Rows are points. The points of each table are mixes of a few directions, plus a little noise. How many directions does each table use, and how many do they share? Where both have some left over, give the other angles between the two spaces (their principal angles), to ten degrees, smallest first.

First (4 x 2)
[[ 0.26  0.29]
 [ 0.21  0.23]
 [-0.01 -0.01]
 [-0.46 -0.51]]
Second (5 x 2)
[[-0.03 -0.76]
 [-0.01  0.04]
 [ 0.02  0.41]
 [-0.02 -0.07]
 [ 0.01  0.39]]
Directions: first 1, second 1, shared 0; angles 40

First (5 x 3)
[[-0.08 -0.04 -0.05]
 [-0.13 -0.07 -0.09]
 [-0.24 -0.12 -0.17]
 [ 0.76  0.40  0.54]
 [-0.31 -0.16 -0.22]]
Second (7 x 3)
[[-0.59 -0.31 -0.42]
 [ 0.09  0.05  0.07]
 [ 0.66  0.35  0.48]
 [-0.36 -0.19 -0.27]
 [-0.11 -0.05 -0.07]
 [-0.02  0.00 -0.01]
 [ 0.34  0.18  0.23]]
Directions: first 1, second 1, shared 1

First (5 x 4)
[[-0.36  0.32 -0.12 -0.20]
 [ 0.40 -0.36  0.13  0.22]
 [ 0.21 -0.19  0.07  0.12]
 [ 0.35 -0.31  0.12  0.20]
 [-0.60  0.53 -0.19 -0.33]]
Second (5 x 4)
[[ 0.10 -0.12  0.04  0.06]
 [-0.13 -0.44  0.08  0.05]
 [ 0.31  0.73 -0.13 -0.05]
 [ 0.47 -0.07  0.07  0.19]
 [-0.75 -0.11 -0.07 -0.25]]
Directions: first 1, second 2, shared 1

First (7 x 6)
[[-0.22  0.01 -0.05  0.05  0.54  0.56]
 [-0.24  0.44  0.14 -0.22 -0.35 -0.61]
 [ 0.27 -0.28 -0.13  0.13 -0.02  0.31]
 [ 0.29 -0.11 -0.11  0.03 -0.41 -0.01]
 [-0.04 -0.13  0.01  0.07  0.33  0.22]
 [-0.50  0.69  0.03 -0.27 -0.11 -0.11]
 [ 0.44 -0.62  0.11  0.21  0.01 -0.36]]
Second (7 x 6)
[[-0.14 -0.17 -0.54  0.19  0.48 -0.37]
 [-0.07  0.45  0.50 -0.16  0.13  0.28]
 [-0.01 -0.05 -0.10  0.04  0.05 -0.06]
 [-0.39  0.07  0.50 -0.14  0.26 -0.32]
 [ 0.33 -0.14  0.01 -0.02 -0.60  0.31]
 [ 0.45 -0.30 -0.74  0.22 -0.35  0.19]
 [-0.15  0.11  0.40 -0.13  0.02 -0.04]]
Directions: first 3, second 3, shared 1; angles 40, 70

First (7 x 8)
[[-0.33 -0.15 -0.06  0.17 -0.29  0.54 -0.52 -0.01]
 [ 0.13  0.35 -0.14  0.15 -0.49  0.03 -0.31 -0.10]
 [-0.65 -0.48 -0.09 -0.26  0.01 -0.34  0.18 -0.09]
 [-0.02 -0.18  0.09 -0.14  0.34 -0.17  0.30  0.05]
 [ 0.38  0.36 -0.03 -0.03 -0.07 -0.40  0.21 -0.05]
 [ 0.34  0.03  0.23  0.31  0.32  0.90 -0.33  0.23]
 [ 0.15  0.06  0.01 -0.20  0.19 -0.58  0.46 -0.04]]
Second (8 x 8)
[[ 0.15  0.08  0.62  0.20 -0.22  0.22 -0.67 -0.18]
 [ 0.00 -0.12 -0.03 -0.02  0.01 -0.06  0.10 -0.08]
 [-0.40 -0.07 -0.76 -0.18  0.04 -0.35  0.82  0.91]
 [ 0.10  0.06 -0.19 -0.09  0.20  0.03  0.12 -0.30]
 [-0.10 -0.53  0.09 -0.04 -0.12 -0.35  0.39 -0.16]
 [ 0.16  0.39 -0.22 -0.05  0.20  0.26 -0.18 -0.14]
 [ 0.12  0.41 -0.19 -0.03  0.20  0.25 -0.18 -0.03]
 [ 0.00 -0.21  0.64  0.20 -0.34  0.00 -0.40 -0.01]]
Directions: first 3, second 3, shared 0; angles 30, 70, 90

First (8 x 11)
[[-0.70  0.09 -0.09  0.09 -0.46 -0.54  0.30 -0.23  0.30 -0.74  0.29]
 [ 0.46 -0.06  0.06 -0.06  0.31  0.37 -0.20  0.16 -0.19  0.50 -0.19]
 [ 0.56 -0.07  0.07 -0.08  0.37  0.44 -0.24  0.19 -0.24  0.61 -0.23]
 [ 0.70 -0.09  0.09 -0.09  0.47  0.55 -0.31  0.24 -0.30  0.75 -0.30]
 [-0.38  0.05 -0.05  0.05 -0.25 -0.30  0.17 -0.13  0.16 -0.41  0.16]
 [-0.38  0.05 -0.05  0.05 -0.24 -0.30  0.16 -0.13  0.16 -0.41  0.15]
 [ 0.18 -0.02  0.02 -0.03  0.12  0.13 -0.08  0.06 -0.08  0.19 -0.08]
 [-0.45  0.06 -0.06  0.06 -0.30 -0.35  0.20 -0.15  0.19 -0.48  0.19]]
Second (11 x 11)
[[-0.58  0.02 -0.15  0.05 -0.43 -0.50  0.39 -0.10  0.20 -0.70  0.26]
 [ 0.31  0.03  0.13 -0.02  0.29  0.33 -0.30  0.01 -0.07  0.44 -0.17]
 [-0.25  0.28  0.46  0.24  0.24  0.16 -0.64 -0.50  0.43  0.17 -0.04]
 [-0.66  0.06 -0.13  0.06 -0.46 -0.54  0.37 -0.17  0.23 -0.75  0.28]
 [ 0.62 -0.31 -0.33 -0.26  0.06  0.18  0.37  0.58 -0.54  0.28 -0.13]
 [ 0.27 -0.04  0.05 -0.05  0.18  0.22 -0.13  0.05 -0.11  0.28 -0.12]
 [-0.72  0.09 -0.08  0.09 -0.49 -0.59  0.37 -0.23  0.29 -0.79  0.31]
 [ 0.27 -0.04  0.02 -0.06  0.16  0.19 -0.09  0.10 -0.12  0.25 -0.12]
 [-0.04  0.10  0.16  0.09  0.09  0.08 -0.23 -0.15  0.13  0.09 -0.05]
 [ 0.42 -0.14 -0.13 -0.14  0.10  0.19  0.11  0.31 -0.32  0.26 -0.12]
 [ 0.36 -0.03  0.10 -0.03  0.23  0.29 -0.19  0.07 -0.13  0.41 -0.14]]
Directions: first 1, second 2, shared 1

First (9 x 12)
[[-0.23 -0.16 -0.20 -0.33 -0.15  0.04  0.31 -0.09 -0.46  0.42 -0.35  0.06]
 [ 0.41 -0.30  0.06 -0.29 -0.14  0.04 -0.15 -0.22  0.74  0.48 -0.19  0.05]
 [-0.19 -0.20 -0.16  0.14 -0.02  0.03 -0.05  0.15 -0.41 -0.10  0.03  0.18]
 [-0.03  1.02  0.38  0.18  0.20  0.02  0.26 -0.01 -0.19 -0.84  0.45 -0.84]
 [ 0.39  0.07  0.08  0.10 -0.09  0.05 -0.11 -0.03  0.14 -0.21  0.08 -0.20]
 [ 0.82 -0.42 -0.01  0.16 -0.27  0.12 -0.42  0.01  0.31 -0.11  0.01 -0.01]
 [-0.51 -0.49 -0.04 -0.45 -0.10  0.24 -0.07 -0.16 -0.04  0.33  0.04  0.00]
 [-0.17  0.64 -0.03  0.36  0.36 -0.41  0.34  0.20 -0.06 -0.03 -0.16  0.32]
 [-0.53 -0.13 -0.09  0.15  0.23 -0.12 -0.10  0.17  0.01  0.05  0.10  0.43]]
Second (9 x 12)
[[ 0.22  0.09 -0.26 -0.07 -0.02 -0.06 -0.48 -0.16  0.24  0.41 -0.01 -0.44]
 [-0.03 -0.01 -0.02 -0.41 -0.98 -0.42 -0.35 -0.17  0.05 -0.29 -0.30  0.27]
 [-0.01  0.15 -0.32  0.32 -0.21  0.16 -0.01 -0.26  0.26  0.29  0.56 -0.07]
 [ 0.41  0.28 -0.30 -0.02  0.05  0.24 -0.68 -0.29  0.31  0.74  0.04 -0.53]
 [-0.30 -0.20  0.06  0.04  0.24 -0.01  0.39  0.01 -0.20 -0.65 -0.48  0.24]
 [-0.27  0.01  0.03  0.07 -0.55 -0.03  0.22 -0.12 -0.04 -0.39  0.05  0.50]
 [-0.03 -0.14  0.48 -0.11  0.66  0.15  0.35  0.42 -0.39 -0.24 -0.32  0.14]
 [ 0.04  0.00  0.36  0.09  0.59  0.23  0.29  0.39 -0.24  0.14  0.19  0.02]
 [-0.05 -0.18 -0.05  0.10  0.19 -0.25  0.27  0.15  0.00  0.02  0.30 -0.14]]
Directions: first 5, second 5, shared 0; angles 50, 70, 80, 90, 90
